Every row gives one point. Examples show where two turns around zero, p and q, send a point. Write where each new point lands after one turn and then the other. Backwards means that the second turn is done in reverse. Each puzzle has new turns, and all numbers are rounded.

Turn p:
[-3.3 -4.2] => [-5.3 -0.4]
[2.7 2.8] => [ 3.9 -0.1]
[ 0.6 -0.7] => [-0.1 -0.9]
[0.0 2.2] => [1.6 1.5]
Turn q:
[0.5 0.0] => [ 0.5 -0.1]
[-0.7 -2.1] => [-0.9 -2.0]
[ 3.7 -4.1] => [ 3.2 -4.5]
[-2.2  2.7] => [-1.9  2.9]
[-1.3  3.5] => [-0.9  3.6]
Where do these land?
p, then q backwards: [ 1.4 -1.0] => [ 0.4 -1.7]
q, then p: [-1.1  4.5] => [3.0 3.5]
q, then p backwards: [-0.2 -3.5] => [ 2.2 -2.8]

Turn p:
[-2.0 -0.6 -1.1] => [-1.1  1.2 -1.7]
[ 1.1 -0.2 -1.6] => [1.4 1.3 0.1]
[-1.5  0.6 -3.0] => [-0.7  3.2 -0.8]
[ 0.6  4.0 -0.2] => [-1.3  1.2  3.6]
[ 1.8 -3.9  5.9] => [ 1.8 -7.0 -1.3]
Turn q:
[ 0.8 -3.1 -1.0] => [-0.6 -0.1 -3.3]
[-0.4  1.0 -0.7] => [0.5 0.9 0.7]
[ 2.8 -0.3  3.0] => [ 0.7 -4.1 -0.1]
[ 1.5 -1.2 -1.7] => [ 1.2  0.4 -2.2]
[-6.3  0.8  3.6] => [-5.8  0.7  4.4]
[ 1.7  2.8 -3.1] => [4.0 2.0 0.5]
Where do these land?
p, then q backwards: [ 3.8  2.5 -3.2] => [-0.9  4.9 -2.4]
p, then q: [-1.4 -3.3  1.2] => [ 0.5  2.4 -2.9]
p, then q: [-0.1 -0.8  2.9] => [-1.8  0.0 -2.4]
q, then p: [-3.3 -1.3 -3.1] => [-3.2  2.5  2.4]
q, then p: [1.0 2.9 2.2] => [ 1.2 -3.5 -0.4]

Turn p:
[-1.7  6.3 -1.0  2.4] => [ 2.8 -2.9  0.5  5.7]
[ 1.8 -3.1 -0.8  1.1] => [-1.6 -1.3 -0.3 -3.2]
[ 1.0 -3.2 -1.9 -3.9] => [-1.4  2.6 -3.7 -2.8]
[-2.9  1.4  1.9  1.9] => [-0.7 -0.1  3.0  2.9]
[ 1.8 -1.4  1.8 -1.5] => [ 0.8  1.8  0.5 -2.6]
Turn q:
[-0.7 -1.6  1.8  1.0] => [ 0.1 -1.1  1.0  2.3]
[ 0.4 -0.9 -4.5  2.6] => [ 1.6  0.4 -5.0  0.4]
[-1.5 -1.8  1.6  1.6] => [-0.3 -1.7  0.4  2.7]
[-0.6 -1.2 -1.6 -0.3] => [ 1.1 -1.2 -1.2 -0.5]
[ 2.2 -1.8  1.3 -4.2] => [ 3.1 -0.2  3.7 -2.1]
[ 1.0 -0.8  0.8  3.2] => [ 0.3  1.2 -0.7  3.2]
[-0.9  8.1  0.5 -3.9] => [-5.9  2.5  1.9 -6.1]
Where do these land?
q, then p: [-1.4 -0.7 -2.6 -5.0] => [-0.1  4.1 -2.6 -3.3]
p, then q: [ 1.0 -3.4  1.8  1.0] => [-1.0 -2.0  3.0 -1.7]
p, then q: [-3.7  1.9  2.2  2.4] => [-2.1  0.3  1.0  4.8]
p, then q: [-0.3  0.1 -2.4 -2.4] => [ 0.0  0.4 -3.0 -1.5]
p, then q: [4.3 4.2 2.1 2.6] => [4.9 2.9 3.4 1.9]
q, then p: [ 0.0 -2.2 -1.1  1.5] => [-0.3 -2.4 -0.8 -1.4]

Turn p:
[ 2.4 -3.3  3.3  0.9  3.3 -4.2] => [ 4.1  0.6  4.3 -3.5 -2.8 -1.1]
[0.2 2.3 1.5 2.3 0.4 1.6] => [ 0.8 -0.9  0.0  1.4 -0.1  3.5]
[ 1.8 -0.2  2.7  0.6 -2.7  1.5] => [-1.4 -0.5  2.2  2.7 -2.3  0.9]
[-0.2 -3.4 -1.9  3.5 -2.4  1.9] => [-0.5 -4.7  1.5  2.2  1.7 -2.1]
[-0.2  3.1 -5.0 -4.6  2.8  0.1] => [-2.9  3.3 -3.7 -4.1  3.7  0.5]
[ 0.9  1.2 -1.2  1.4 -3.0 -2.9] => [-1.2 -2.7 -1.9 -1.0 -3.0 -0.6]
[ 1.7  1.6 -2.3  2.7  3.9 -2.0] => [ 1.7 -2.1 -0.4 -4.7  1.1  2.4]
[-3.3  0.8 -0.2 -2.9 -0.9  3.5] => [-1.3  2.9 -2.0  3.5  2.5 -0.4]
[-3.3 -2.1  2.9 -4.0 -1.5  0.5] => [ 0.6  4.3 -0.1  3.5 -0.7 -3.3]
Turn q:
[-2.6 -1.9  1.9 -0.3  0.0  3.7] => [ 0.8 -4.8 -0.3 -1.7  0.5  1.2]
[-3.2  0.1 -0.7  4.3 -2.4  1.9] => [-0.5 -2.9 -4.2  2.6  2.2  0.7]
[ 1.0  3.7 -0.4 -4.4  3.8 -3.0] => [ 0.5  2.9  5.7  1.8 -3.7 -0.2]
[-3.1 -4.7  0.6 -0.5  1.0  0.2] => [ 3.9 -1.8 -1.6 -2.3 -0.4  2.6]
[ 3.1  0.0 -2.4 -4.5  1.7 -2.6] => [-0.2  4.9  3.8 -1.6 -1.5  1.5]
[ 1.7  3.0 -0.8  2.9 -4.0  1.2] => [-3.9  0.2 -1.6  2.3  3.4 -2.1]
[ 4.0 -1.2 -0.9  0.5  3.0 -1.0] => [-1.4  3.0 -0.7 -2.4 -3.3 -0.6]
[-1.0  1.0  2.6  2.1 -3.1 -0.4] => [ 0.8 -1.5 -1.3  1.5  2.7 -2.9]
Where do these land?
p, then q: [-2.8  3.5 -5.6  2.7 -0.5 -1.9] => [-0.6  2.8 -0.9 -2.1 -1.1  6.9]
p, then q: [-0.7 -4.8 -0.6  0.6  1.2  3.4] => [ 2.3  0.1 -1.0 -0.8 -4.4 -3.3]
q, then p: [-2.2 -3.2  3.2 -0.9 -0.2  0.8] => [-1.9  1.4  3.7 -2.1  0.1 -1.9]
p, then q: [ 3.5  0.6  0.9 -1.8  0.1 -3.4] => [ 0.9 -0.6  3.4  0.5  3.9 -0.1]
q, then p backwards: [ 3.7  1.8  2.4 -2.1 -3.5 -0.2] => [ 1.1 -4.6 -2.3 -2.8  1.3  1.3]
q, then p: [-0.3 -1.8  3.8  2.1  1.1  1.3] => [-1.5 -0.1  0.7 -2.1 -0.7 -4.1]
q, then p backwards: [-1.2  3.9 -4.2 -0.6  1.8 -0.1] => [ 1.3  1.7  3.7 -0.5 -2.7  3.5]
